Every row gives one point. Each copy is the shape, with its points in the same order, turned, moved and blurred by noise. Is it also mirrored, or only turned?

Shape:
[[-32   5  54]
 [-83 -19 -23]
 [ -8 -31 -12]
 [ -1  18  24]
 [  1  -5  18]
 [ 33 -59 -37]
 [ -5 -28   7]
 [ 19   3  32]]
Copy 1:
[[ 20 -42 -58]
 [ -3  43 -84]
 [-26  17 -16]
 [ 19 -24  -9]
 [ -1 -27 -16]
 [-60  22  26]
 [-22  -6 -27]
 [ 12 -41  -1]]
Copy 1 is: mirrored
Copy 2, 8 rows:
[[-54  27  44]
 [ 25  83  56]
 [ 30  13  36]
 [-35  12  10]
 [-15   5  26]
 [ 58 -26  28]
 [  7   5  32]
 [-28 -14  16]]
Copy 2 is: mirrored

Shape (8 x 4):
[[ 51   6 -39 -66]
 [-21 -17  23 -49]
 [ 30 -20 -42 -34]
 [-68 -37 -19 -13]
 [-29 -21  12   5]
 [-18   1 -35   3]
 [-14  -8  20   5]
 [ -5  52  10  41]]
Copy 1 (8 x 4):
[[-52  62 -62  -3]
 [ 10  31 -38 -62]
 [-60  28 -39 -19]
 [  1 -48 -31 -59]
 [  3  -3   4 -50]
 [-17 -15 -18  -8]
 [  4  11  11 -38]
 [ 25  14  37  25]]
Copy 1 is: mirrored
Copy 2 (8 x 4):
[[ 50  14  74 -24]
 [ 10  19  24  47]
 [ 42 -18  57  -6]
 [ 38 -30 -21  61]
 [-12 -25  -7  34]
 [ 32 -25  -8  -5]
 [-14 -10  -2  24]
 [-32  -1 -32 -37]]
Copy 2 is: mirrored
Copy 3:
[[ 56  -1 -45  27]
 [  6 -33 -30 -47]
 [ 19 -19 -29  33]
 [-67 -30 -30 -24]
 [-27 -35   8 -28]
 [-29   6  -1   8]
 [ -8 -29  22 -32]
 [ -3  33  59 -25]]
Copy 3 is: only turned
Copy 4:
[[-44 -20 -65 -60]
 [ 44 -38 -36 -29]
 [-37 -29 -55 -18]
 [ 49 -22 -58  42]
 [ 30 -19 -12  19]
 [ -3   9 -41  20]
 [ 23 -14   2   6]
 [  8  50  25   0]]
Copy 4 is: mirrored

Shape, 10 rows:
[[-54 -43 -18   6   0  44]
 [ 26  20 -35 -49   1  11]
 [  2 -30   5   6  17 -19]
 [ -3   9   1  14 -31  -9]
 [  2   0 -16 -38  28 -19]
 [-62 -28  31 -56  20  -5]
 [-32  13 -20 -35  29 -42]
 [ 28 -37   9  13  69  19]
 [ 37  54   1   0  38  54]
 [ 50 -68 -27 -27  -2  28]]
Copy 1 (10 x 6):
[[-16   5 -12 -16 -97 -12]
 [  4  28 -45 -18  15 -16]
 [ 31  13  23  -5 -30  10]
 [-31 -13  24  -3  -3  -4]
 [ 15  40 -17 -37  -4  14]
 [ 11 -16 -25 -66 -62  50]
 [  0  46  -3 -66  -7  22]
 [ 55  54  -7  30 -51  26]
 [-16  49 -57  54   2  28]
 [ 59  -1 -31  11 -31 -53]]
Copy 1 is: mirrored
Copy 2:
[[ 26  39 -30 -42  26  41]
 [ 53 -56  12 -26  32 -14]
 [  5 -13 -20  -6 -22  10]
 [ 16   9 -13   1  12 -35]
 [ 24 -41  24 -29  -7   7]
 [-36   2  22 -73   4  28]
 [ 20 -13  53 -33 -20   2]
 [ 10 -45 -27  17  -9  66]
 [ 27 -54  12  41  70  21]
 [ 50 -55 -71 -41   4  16]]
Copy 2 is: mirrored
Copy 3:
[[ 48 -19 -48  18   5  51]
 [ 23  19  43 -35 -12  19]
 [ 25  28 -39  -9   0 -17]
 [-17  26 -21  -4 -24  21]
 [ 38  42   1 -35  12   3]
 [ 49  54 -22  31  59  31]
 [ 39  68 -20 -46  20  28]
 [ 37 -24 -31 -31  31 -44]
 [-25 -32  25 -60  34   2]
 [ 68 -19  18  10 -34 -33]]
Copy 3 is: mirrored
Copy 4:
[[-51 -40 -37 -19  46 -24]
 [ 26 -34  34 -20 -21 -11]
 [ 15  20 -23 -15  28 -11]
 [  9 -18 -31  27  -3   2]
 [ 10  12  24 -19   0 -27]
 [-46  14  19  13  47 -62]
 [ -2  27   7 -13 -20 -56]
 [ -8  23   2 -63  46  34]
 [-17 -17  40 -24 -26  63]
 [ 44 -43   0 -53  64  -4]]
Copy 4 is: only turned

Shape, 12 rows:
[[ 14 -19 -50  58  25  13 -44  30]
 [ -3 -36  19  42   9  17 -25  30]
 [ 74 -14  11  -8  20  23 -42  46]
 [ 15 -12 -27  40 -38 -38  -5 -27]
 [ 38 -42  22 -16  -5  18 -36  59]
 [ 24  -2   4  29 -15 -23   6 -35]
 [-34  11 -58 -28  34 -62  44  11]
 [-38   8 -42  15 -39 -30  -7 -43]
 [  8 -11   4 -11  16  27 -57  30]
 [  4  27   3  26  -6  -9  -1 -17]
 [-40  40 -39  -5 -53 -18  53  -1]
 [-27  30 -31   1  12 -62 -13  52]]
Copy 1:
[[-52  29  19 -39   7 -24 -35  36]
 [-34   3 -25  -7  31  -1 -39  -4]
 [ 32  -2 -31  -8   9 -29 -64  62]
 [-13 -41  51   9  11 -33   5   7]
 [ 15  -3 -46  -2  10   6 -75  25]
 [  6 -29  25  11  25 -27  21   5]
 [ -8  24  14  28 -89 -29  39  -2]
 [ -3  -5  79  13 -15 -19  17 -42]
 [ 12  44 -16   7  19 -11 -58  11]
 [  5   5  26  22  27 -14  13  16]
 [ 23   1  56  10 -36  37  43 -19]
 [-22  40  19  47 -62  -2  -4  47]]
Copy 1 is: mirrored
Copy 2 (12 x 8):
[[ 26 -12  24  63  49  57  -6 -42]
 [ 20   2  28  52  15  24   5  18]
 [ 25  33  16  30   1 108 -25  18]
 [-35 -24  16  11 -24  24  10 -64]
 [ -6  25   3  42  10  72  -8  49]
 [ -4 -10  24  -3 -35  25   2 -38]
 [  5 -39 -53 -61  49  13   8 -40]
 [-42 -23   7  -5   3 -18 -29 -65]
 [ 18  16  13  34  22  50 -51  16]
 [ 13  12  10   1 -22   9 -13 -43]
 [-44  32 -39 -37  13 -24  12 -61]
 [ 14 -25 -78  10  29  23 -10 -36]]
Copy 2 is: only turned
Copy 3, 12 rows:
[[-52 -18 -39  21   3  49 -90  22]
 [-30  25  -6   5  -2  48 -58 -12]
 [ 11  -9  31  20  46  18 -82  34]
 [-18 -65 -25  10 -13  16 -10 -37]
 [  3  14  46  -2  14  13 -86  10]
 [  5 -35 -26  10   4  18   1 -16]
 [-45 -23 -65 -35 -45 -65  -6  37]
 [-35 -58 -39  -9 -57  19  11 -12]
 [-28   7  27   3   0  42 -54  42]
 [ -6 -17 -28  27 -10  17   1   7]
 [ 15 -36 -44  10 -91 -24   9   6]
 [-61 -12 -25  28 -35 -48 -41  23]]
Copy 3 is: mirrored
